Rows are points. Examples show where two turns around zero, p and q, send a point. Write where each new point lands after one turn and then the other. Backwards means that the second turn is done in reverse. Each puzzle has new turns, and all numbers are rounded.

Turn p:
[-0.8  0.0 -1.1] -> [-0.3 -0.3 -1.3]
[ 1.6 -4.3 -0.8] -> [-3.2  3.4  0.3]
[-2.5  2.6  1.7] -> [ 3.7 -1.4 -0.7]
[ 2.7  3.3 -1.3] -> [-1.2 -3.9  1.8]
[-1.1 -1.6  1.5] -> [ 1.1  2.2 -0.2]
Turn q:
[-1.8 -0.3  2.5] -> [-2.3 -1.8  1.0]
[-2.3  0.3 -4.1] -> [ 2.4 -1.8 -3.6]
[ 1.6 -0.1 -0.8] -> [1.1 1.4 0.2]
[ 0.9 -1.3  1.6] -> [-0.3  0.1  2.2]
[ 4.5 -0.6  1.9] -> [0.1 3.6 3.4]
[-2.9  2.1 -1.1] -> [-1.1 -1.5 -3.3]
Where do these land?
q, then p backwards: [-0.9  2.9 -0.6] -> [-1.5 -1.4 -2.3]
q, then p: [ 1.2 -0.7 -1.7] -> [-1.0 -1.0  1.7]
p, then q: [-0.6 -5.0  0.1] -> [-2.2  1.0 -4.4]
p, then q: [0.3 2.7 2.2] -> [0.2 1.3 3.3]

Turn p:
[ 0.0  2.0 -1.8  2.1] -> [-1.7 -1.3  2.6 -0.6]
[ 0.1  1.2 -1.1 -1.5] -> [ 0.0 -0.1 -0.1 -2.2]
[2.1 1.1 0.3 1.2] -> [ 1.3 -1.5  1.8  0.3]
[-3.3 -7.1  2.6 -0.4] -> [-0.4  5.0 -4.3  4.9]
[ 1.8  1.5 -1.4 -0.6] -> [ 1.0 -0.6  1.5 -2.0]
[-0.7  1.4  1.5 -0.8] -> [ 0.0 -1.7 -1.5 -0.3]
Turn q:
[ 0.0 -1.3  2.3 -2.5] -> [3.3 1.0 0.5 1.2]
[ 4.7 -2.1 -1.2  1.3] -> [ 1.5 -3.6  0.0 -3.8]
[-4.0 -1.7  0.8 -0.4] -> [-0.3  3.2  2.8  1.2]
[ 0.8  3.4  0.2 -1.9] -> [ 0.2 -0.1 -3.6  1.7]
[-0.4 -1.4 -2.6  1.1] -> [-1.5  0.6  0.8 -2.6]
[-1.1  3.1  0.4  2.3] -> [-3.1 -1.1 -0.6  2.3]
Where do these land?
q, then p backwards: [-0.2  1.6 -1.1 -2.7] -> [-1.2 -2.0  1.0 -2.2]
q, then p: [ 0.2  0.7 -0.7  0.6] -> [-0.8  0.7 -0.4 -0.2]
p, then q backwards: [-0.5  0.8  0.5 -2.6] -> [ 1.9  0.4 -1.8 -1.1]
p, then q: [ 4.4 -3.4  1.6  3.8] -> [-0.4 -6.6  1.5  1.5]
p, then q: [-0.6  1.4 -4.7  2.1] -> [1.4 2.2 1.1 4.6]
q, then p: [-1.3 -1.5  0.2 -0.3] -> [ 0.7 -1.8 -0.6  0.0]
p, then q: [-1.9  0.4  4.1 -0.9] -> [-1.9  0.4  0.9 -4.1]

Turn p:
[-1.8 -0.7 -0.4  2.4  0.0  2.1] -> [-2.8 -1.1 -1.2 -0.8  1.1 -1.4]
[ 1.7  1.1  1.5  1.6 -1.2 -1.3] -> [ 1.8  0.4 -0.5 -0.7  2.6  1.2]
[-0.5  2.1 -2.6  1.7  2.6  2.9] -> [-3.0  2.8 -1.2  1.3  0.6 -3.0]
[ 0.9  2.8  0.3  1.5  0.7 -1.2] -> [ 1.5  2.4 -0.8 -0.7  1.7 -0.8]
[-2.1 -0.5  3.4 -0.7 -4.0 -2.3] -> [ 1.8 -2.4 -0.4 -4.3 -0.6  3.2]
[ 4.3 -0.9 -3.0 -0.6  1.2  1.5] -> [-0.9  1.3  2.2  4.9  1.1  0.1]
[-1.2  0.9  4.9 -1.1 -1.6 -0.2] -> [ 2.0 -1.2 -3.4 -2.2 -1.1  2.7]
[ 0.0 -4.1 -0.8 -2.9  2.5 -3.7] -> [ 3.1 -2.8  3.5  1.6 -3.1 -1.9]
[-1.3 -0.7 -3.3 -2.0 -0.1  2.2] -> [-3.4  0.6  1.8  0.9 -2.4 -0.2]
Turn q:
[ 2.2  3.7 -1.1  2.7 -1.3  0.7] -> [ 0.6  1.6  0.6 -2.3 -1.7  4.2]
[ 1.8  3.0 -3.3  2.5 -3.1 -2.0] -> [ 0.7 -0.1  1.9 -5.4 -1.6  2.8]
[-3.0 -2.1  0.3  1.2  0.3  0.3] -> [-1.2  0.9 -1.6 -0.4  2.6 -1.8]
[ 0.1  2.2 -1.2 -5.4  4.3 -0.3] -> [ 5.1 -0.1  3.0  3.8 -0.6 -1.9]
[-1.7 -1.9  3.1  0.1 -1.3 -0.2] -> [-1.7 -0.6 -3.4  0.4  0.0 -1.7]
[ 0.1 -2.8  1.0 -1.2 -0.4  2.0] -> [-2.8  0.1 -0.1  2.1 -0.1 -1.5]
[ 0.6 -2.1  1.3  0.0  1.6 -0.5] -> [-0.7 -1.8 -0.6  1.8  1.4 -0.1]
Where do these land?
q, then p: [-3.6 -4.3 -1.8 -3.1 -2.5 -0.7] -> [ 5.0 -1.1  2.3 -3.6 -2.0 -1.7]
p, then q: [-1.9 -2.7 -1.9 -3.4  1.1 -0.3] -> [-2.8 -1.2 -3.0 -2.1 -1.7 -1.3]
p, then q: [1.2 0.2 0.9 3.0 3.0 0.4] -> [ 1.8 -1.9  1.5 -1.2  2.8  1.4]
p, then q backwards: [ 1.0  1.8  0.1  3.1 -2.6  1.3] -> [-1.2 -1.4 -0.6  4.1  1.0  0.6]
q, then p: [-0.7  2.9  1.0  1.3 -1.3  3.1] -> [-2.1  3.8 -0.3 -1.1  0.3  1.5]
p, then q: [ 0.1  0.7 -1.3  0.0  3.1 -3.5] -> [ 1.4 -3.7 -0.8 -0.7 -1.8  2.0]
q, then p: [-0.8 -3.8 -0.2 -2.4 -0.9 -0.7] -> [ 2.3 -2.4  1.4 -2.4 -0.4 -1.8]
p, then q: [ 3.7  2.2 -0.2 -0.2 -0.2  0.6] -> [1.3 2.2 0.0 0.5 0.5 3.5]
p, then q backwards: [ 1.0  3.1  3.4  1.6  0.4 -0.3] -> [-3.1  2.0  1.8  2.3  1.4 -0.7]
